Rows are points. The points of each table are mixes of a few directions, plus a little noise. How many directions does each table use, and how many do they share? Where both have some left over, give the other angles between the two spaces (their principal angles), to ten degrees, smallest first.
(in the rows, 128 means zero)

First (6 x 3):
[[102 107 120]
 [ 84  96 113]
 [118 105 131]
 [166 145 145]
 [128 128 128]
 [171 186 131]]
Second (5 x 3):
[[154 152 176]
 [ 82 119  78]
 [145 123 137]
 [109 123 107]
 [150 123 142]]
Directions: first 2, second 2, shared 1; angles 60

First, 8 rows:
[[127 164 111 193]
 [ 95 163 143  81]
 [143 115 120 154]
 [133 114 130 119]
 [148 106 118 156]
 [100 144 149  59]
 [134 124 124 143]
 [144  94 129 119]]
Second, 8 rows:
[[113 157 126 138]
 [106  81 122  98]
 [116  60 109 125]
 [145 157 130 154]
 [133 112 140  92]
 [162 182 147 140]
 [140 172 138 139]
 [109 105 112 138]]
Directions: first 2, second 3, shared 2

First, 7 rows:
[[123 121 124 152  85 136 139 122]
 [ 86  74 108 118 139 119 110 138]
 [158 145 122 109 151 148 125 120]
 [126 124 103  96  77 125 176 104]
 [159 188 166 150 117 113 145 129]
 [151 158 139 108 157 122 130 128]
 [ 93  83 134 162 168 130  72 156]]
Second, 7 rows:
[[114 128 102 160  99 131 143  91]
 [104 101 142 144 128  99 148 146]
 [152 182 113 116 120 147 107  93]
 [161 135 122  96 145 169 101 136]
 [135 178 121 128 116 123 120  96]
 [ 91  53 148 151 135  97 161 173]
 [140 120 148 101 153 131 116 162]]
Directions: first 4, second 3, shared 1; angles 30, 50

First, 8 rows:
[[129 102 136 138 146  95 124 128 166]
 [122 126 141 128 146  92 104 143 126]
 [164 177 201 169 106  92 129 177 102]
 [126 160 144 135 118 161 103 121  71]
 [105  91  66  91 143 147 141 100 156]
 [114 142  99  94 129 139 132 136 100]
 [129 118 124 128 132 124 131 125 140]
 [139 107 112 142 109 174 162  92 162]]
Second (9 x 9):
[[163 129 157 125 120 164 163 161 131]
 [111 100 137 163  94 178 148 132 132]
 [125 133 131  97 158  75 119 114 159]
 [ 67  74 139 154 109 129 139  95 191]
 [169 151 137 116 133 143 139 156 104]
 [110 129 105 140 124 123 107 113 110]
 [131 146 122  88 168  60 107 112 149]
 [150 139 127 138 116 161 134 149  94]
 [127 150  96 132 132 119  97 121  84]]
Directions: first 4, second 3, shared 0; angles 30, 40, 50

First, 8 rows:
[[118 134 161 115 166 106 142  85 107 134 142 126]
 [120 127 171 118 187 109 145  71  88 140 141 124]
 [122 147 103 120  75 119 120 164 179 112 129 134]
 [136 115 126 139 139 144 126 129 110 134 121 125]
 [120 135 146 118 146 112 136 105 122 129 137 128]
 [148 107  89 154  98 169 110 176 132 129 105 127]
 [135 109 146 138 173 141 133 100  82 143 124 122]
 [124 151  82 122  40 125 112 194 205 104 124 137]]
Second (10 x 12):
[[108 148 130 120  95 157 155 119  94 133 127 162]
 [107 110 132 150 155 128 113 133 145 149 103 103]
 [116  87 149  78 127 143 103 147 109  81 140 127]
 [141  95 116 108 144 132 109 104 176 130 140 136]
 [137 116  89  80 122 138 125  97 140 139 149 179]
 [ 96 115  74 131 167 120 115 115 144 166 104 151]
 [121 146 184 185 112 135 150 137 137  65 126  98]
 [177 168 150 181 128  98 134 147 128 207 111  62]
 [142 163 118 132 119  97 142 152  89  95 139 130]
 [136 132 138 115 111 135 133 130 116 114 139 133]]
Directions: first 2, second 6, shared 0; angles 60, 90
